Each row of a before or after table is a point. The points were changed in one or more steps. Then noise was added and the rows were shuffled. The steps act on how far a point lies along the listed directions, d1 being the first. Write out the steps. A step turns or swaps two directions, mirrors them in a line or flattens them onto one, adds a multiple of one to another, or multiplies one. Angles are multiples of 10 degrees, from the lower direction toward the higher: turns from -170 to 170, lines from 10 to 170 but not 90. Use the fewest steps. Two steps may share a direction if one is a turn and the other turns, adds or multiplies; they go together, in the order done. Otherwise the lowest direction goes first.
(in the rows, 128 means zero)

Directions:
(1): [ 91 101 173]
(2): [176  91 146]
Before:
[[153  94 141]
 [213 121  88]
 [181 130 109]
 [126 175  84]
 [ 79 126 163]
 [121 159  99]
 [106 116 165]
 [ 61 152 165]
 [169 139 122]
 [105 198  67]
 [168 148  84]
 [132  81 152]
 [114 143 144]]
After:
[[175 134 126]
 [136 166  89]
 [130 149 103]
 [ 45 159 159]
 [148  96 142]
 [109 140 143]
 [183 140  90]
 [229 108 101]
 [126  87 148]
 [194 120 110]
 [ 91 127 159]
 [117 186  73]
 [ 68 135 155]]
Steps: add -0.3 times d1 to d2

Directions:
(1): [132 144 148 100 196 173]
(2): [ 91 153 134  69 131  78]
(3): [ 54  96 157 150 130 144]
(4): [117 164 132 103  72 182]
(5): [ 95 159  56 149 148 136]
Before (14 x 6):
[[ 84 128 182  88 136 122]
 [147 110 119 144 149 162]
 [133 134 146 107 135 148]
 [187 143 113 173  94 123]
 [ 98 122 172 115 128 184]
 [153 123  62 170 145  44]
 [103  75 181 134 132 143]
 [155 142  87 160  81 195]
 [133 121 108 158 113 144]
 [ 98 111 191 103 162 172]
 [133 123 169 107 173 117]
 [118  91  56 168 116  74]
 [ 63 114 177 108 179 117]
 [144 139  98 138 139 174]]
After, 14 rows:
[[129  96  98 190 115 177]
 [119 118 180  59 172 127]
 [ 80 128 176  91 138  87]
 [185 128  50 198 120 116]
 [165 120  99 161 126 164]
 [204 117  46 170 150 159]
 [127  99 125 166 127 159]
 [ 99 127 174  96 149 151]
 [174 112  87 202  98 199]
 [ 77 147 183  49 153  92]
 [ 72 142 177  80 190 123]
 [ 64 115 192  74 161 131]
 [180 140 108 177  90 118]
 [100 121 149 113 116 124]]
Steps: swap d1 and d3; add -1.5 times d5 to d2; multiply d4 by 0.4

Directions:
(1): [142 125 160 171 159  84  54 166 109 115 165]
(2): [142 211 147 163 128 178 116 158 122 147  80]
(3): [ 98  88 159 136 144 118 148 148  91 220 108]
(4): [138 161 155 134  87  34 156 115 131 122  89]
(5): [182 146 113 139 116 120 163 157 176 178 192]
Before (13 x 11):
[[119 114  97 126 137 148 158 136 135 143 160]
 [117 108 131 101 121 136 186 116 127 130 134]
 [149 179 140 160 117 109  99 164 145 144 167]
 [148 122 111 121 112  69 165 127 130 141 144]
 [107 108 119 117  90 112 133 117 143 101 112]
 [ 94  49 159 116 130  63 144 132 113 125 165]
 [100 132 136 109 119  75 145 115 101 137  97]
 [175 223 139 185 173 162  45 190 147 124 166]
 [ 66  79 132  88 148 153 120 129  72 176  79]
 [178 217 143 147 137 145 112 146 132  83 108]
 [186 217 138 182 141 138  93 186 146 119 173]
 [ 73  60 121  67 137 144 164  63  91  94  85]
 [153 247 148 210 132 194  98 194 137 175  92]]
After, 13 rows:
[[ 78 103 124  84 132 138 117 114  86 132  75]
 [108 109 119 116  86 109 146 117 146 114 111]
 [162 205 155 197 189 159  22 202 125 138 166]
 [112 111  95 122 138 158 156 131 131 134 154]
 [ 77  74 120  60 119 124 183  53  99  87  68]
 [156 242 159 226 150 185  60 211 127 165 109]
 [152 121 101 116 112  83 171 128 138 145 154]
 [102  60 145 105 119  74 161 120 130 110 164]
 [113 144 129 109 110  72 152 115 117 132 108]
 [118 111 126  97 118 141 189 113 132 123 133]
 [176 198 149 192 161 145  75 201 129 140 180]
 [146 171 140 163 127 120  89 172 141 152 176]
 [175 203 159 160 149 133 106 163 119 114 114]]
Steps: add 0.3 times d2 to d1; multiply d3 by 0.4; turn d4 and d5 by 20 degrees

Directions:
(1): [163  73 214 118 160  84 119 191 147  97 107 111  78 147 132 137 144 148]
(2): [ 70 118 118  70 152  92  99 164  79 141 141 145 120  54 191 139 121 103]
(3): [166 144 114 104 105  68 138 112 137 150 156 111  96  68  43 191 122 125]
(4): [150 157 137 136 190 206 109 132  95 169  66 117  79 114 115 169  95 108]
(5): [107  83  98 127 110 142  98 151 113  67 107 120 122 138  66 110 133  27]
Before (12 x 18):
[[ 99 128 130 129 150 137 104 137 126 118 130 131 147 108 171 127 130 137]
 [151 129 159 143 132 139 121 156 138 126 116  82  78  96  57 155 111  84]
 [121  75 162 131 160 174 114 170  93  94  76 131 112 165 141  97 117  91]
 [ 90 201  42 125 108 155 139  59 127 162 150 116 133  96 108 114 105  78]
 [151 121 175 169 157 209 146 147 144  96  60 102  89 200 145 121 132 130]
 [120  82 174  88 118  69 133 161 140  86 123 114 116 109  68 129 143  70]
 [111 155  87 177 114 219 122  93 141 119 108 131 143 170  76  91 120  72]
 [124 162  97 150 112 154 165  92 144 175 142 125 149 113 112 118 123 131]
 [181  96 175 108 128  64 132 171 154 112 145 103  77 109  64 205 130 130]
 [ 79 165  10 153  65 160 124  65 117 122 154 152 204 137  87 103  96  75]
 [180 104 137 140 116 127 124 137 162 116 120  99  88 154  52 149 132 104]
 [126 109 111 127 148 147 108 132 112 107 107 118  96 135  85 142 125  94]]
After, 12 rows:
[[177  96 168 100 122  64 135 170 147 112 143 101  73 107  67 204 127 128]
 [129 159  96 154 109 159 165  91 143 167 138 119 150 116 102 120 125 121]
 [141 106 167 165 154 207 138 159 134  90  58  99  87 194 134 121 134 105]
 [ 91 138  79 162 117 212 103 101 121 107 110 133 140 151  85  91 118  46]
 [ 65 163   5 136  75 154 113  74 106 124 159 155 201 115  99 105  93  68]
 [162  92 133 123 121 118 114 153 150 110 119 100  89 131  57 152 129  79]
 [107  84 177  80 127  52 127 169 129  98 136 121 120  87  93 134 142  74]
 [107  79 163 116 167 166 108 180  89 109  79 133 112 153 155 107 112  90]
 [145 126 151 130 137 132 111 159 129 126 123  88  80  85  71 154 119  77]
 [104 133 137 136 153 139 107 133 134 124 133 129 145 110 172 124 129 153]
 [112 112 110 119 155 132  98 139 101 112 114 121  90 122  99 149 121  87]
 [ 85 198  41 125 107 155 139  58 129 165 148 118 136  93 111 116 100  78]]
Steps: turn d2 and d5 by -30 degrees

Directions:
(1): [135 160 161 186 141 131 139  73 159 122 119 226  95 121 128 101 187 103
  58 107 130  91 122 139]
(2): [ 61 167 168 140  65 134 131 129 102 102 111  85 132 139  88  62 135 121
 158  68  66 103  90 154]
(3): [ 62  72 133 182 171 172 136 122 108 119 110 131 129 179 162  90  72 194
  84 162 130 142 117 165]
(4): [147 130 152 162 125 116 110 132  94 155 174 171 110 173 157 206 146 191
 179 107  44 116 135 140]
Before (9 x 24):
[[116 109 135 133 104 139 102 144  91 143 136  79 144 151 130 142  97 160
  163 129  86 114 126 141]
 [140 170 129 131 131 125 141  92 176 120 101 166 113  97 112  94 164  70
   67 123 191 119 131 112]
 [140 144 129 105 105 123 110 152 138 128 147  82 143 118 115 125 134 119
  166  98  91 130 121 113]
 [172 146 116  80 143 112 132 123 182 123 102 157 108  61 102 122 158  49
   95 145 200 105 130 100]
 [168 136 124 115 117 114 131 129 121 150 146 146 123 144 128 175 139 140
  137 110 118 116 142 142]
 [163 168 111 140 157 117 135  90 163 129 138 192 114  89 116 147 169  91
   67 126 168 119 150 110]
 [126 151 141 142 102 124 109 133 106 121 144 124 127 125 130 133 137 150
  162 103  71 108 114 138]
 [115  90 129 157 145 153 132 130 100 143 126 137 135 169 159 150  99 173
  140 141  96 140 146 125]
 [153 156 120 114 134 122 136  96 167 114 114 157 101  86 103 101 162  74
   84 101 165 107 135 111]]
After, 9 rows:
[[133 171 134 144 137 128 146  80 180 113  93 182 109  99 114  84 170  68
   50 119 195 113 127 118]
 [136 133 115  82  97 121 106 173 131 130 151  44 153 119 111 132 112 121
  188 106  97 146 124 107]
 [148 154 125 121 139 126 141  92 174 109 110 165  97  88 104  92 161  70
   71 102 171 104 136 116]
 [165 158 132 115 157 121 139  89 200 118  93 209  90  58 102  97 182  37
   49 142 209  91 126 111]
 [118 100 124 111 100 134  96 164  81 147 143  45 154 150 130 155  77 165
  187 132  86 125 126 138]
 [174 148 133 122 122 113 136 121 133 147 144 166 117 135 127 165 154 128
  125 104 124 111 138 141]
 [120  97 138 164 147 150 130 120 104 147 129 156 128 168 159 155 111 169
  136 134  89 130 145 122]
 [128 138 125 112  93 118 103 160  93 119 150  76 142 124 126 147 112 158
  200 109  72 124 115 130]
 [167 186 129 170 165 122 146  56 180 125 132 251  97  83 113 126 203  74
   21 111 175  96 145 118]]
Steps: add -1.5 times d2 to d1; turn d3 and d4 by 10 degrees
